Each row is a point. The window is the flat piece filled in between its corners: a triangle in 3 columns, a solid with four corners in 4, and so on. A path goes straight from each point to the next, and from the last back to the first. After which points does the path pass through the window?
In the rows, zero is written as 128.

Window (3 x 3):
[[144 126 140]
 [116 180 131]
 [111  37 129]]
Path:
(1): [143 162 107]
(2): [122 176 153]
(3): [120  81 150]
(4): [147  58 108]
(5): [103 151  79]
(6): [128 143 183]
(7): [116 122 173]
(8): [115 150  97]
(9): [145 106 101]
(10): [ 71  72 155]
(11): [114 186 152]
(12): [160 182  93]
(13): [132 136 119]
(14): [147  42 189]
(15): [107 195 154]
(16): [146 165 108]
Through the window after points: 5, 7, 13

Window:
[[181 161 144]
 [ 81 144 102]
 [ 98 119 115]]
Path:
(1): [153  80 107]
(2): [134 195 155]
(3): [ 56 132 128]
(4): [148 164  77]
(5): [ 94 103  90]
(6): [ 56 153 129]
(7): [ 69 131 134]
(8): [ 95 122  85]
Through the window after points: 3

Window:
[[146 129  64 158]
 [135 138 113 167]
 [155  80 178  92]
 [153 143 169  89]]
Path:
(1): [129 128 126  95]
(2): [173 102 176 172]
(3): [196 152  99 125]
(4): [111  87 131 121]
(5): [119 116 123 123]
(6): [195  95 124 114]
(7): [187 135 198 140]
(8): [137  65 157  74]
(9): [117 142 177  73]
(10): [198 112 160 150]
(11): [167 112  75 158]
(12): [128 142  75 149]
(13): [ 82 121  64 186]
(14): [178 128 153 141]
(15): [189  72 170 107]
(16): [131 116 170 107]
Through the window after points: 1, 7, 11

Window (6 x 6):
[[120 105 126 116  91 144]
 [ 95 165 138 193 147  76]
 [146 153 107 120 114 160]
 [ 56 176 153 166 204 121]
 [116 118 102 177 170  78]
 [177 124 162  78 102 169]]
Path:
(1): [106 166 114  73 108 143]
(2): [132  64 136 174 104 128]
(3): [146 111 146 215 175 115]
(4): [103 129  97 136 140  91]
(5): [ 71 207 163 119 182  71]
(6): [ 85 147 143 165 179 149]
(7): [139 115 115 183 161 176]
(8): [110 136 119 106 104  88]
Through the window after points: 1, 3, 5, 7

Window, 8 rows:
[[157 112 102  23 144  89  28 137]
 [ 86 201 131 163 133 128 183 149]
 [184  72 111 124 199 121  88  98]
 [152 168 145  85 101 113 146  91]
 [ 87 109 135 150  97 137 176 143]
 [134 177 154 146 110 141 212 187]
 [141 128 174 129 101  69 108 126]
 [107 171 136 134  95 189  98 176]]
Path:
(1): [112 101 190  95 183 113 131 124]
(2): [166 160 105 117  75 124 130 131]
(3): [179  81 109 143 102 128 126 174]
(4): [ 56 196 191  94 139 126 182  75]
(5): [140 124 180  97 132 146 128 158]
(6): [103 170  35 131  93  74 144 124]
(7): [167 170  85 139 110 107 155 149]
(8): [ 64 111 190 138 127 157 126 154]
(9): [117 160 195  72 176 117 175 128]
(10): [157 151 114 108  92 119 115 109]
(11): [156 164  79 169  72 160 175 162]
(12): [118 165 159 120 138 114 153 134]
(13): [ 80 173 164 105 159 171 138 141]
(14): [161 145  97 164 118  80 157 143]
(15): [124 201 105 131  56 107 141 141]
(16): [125 117 182  86 140 134 126 131]
Through the window after points: 5, 9, 11, 13
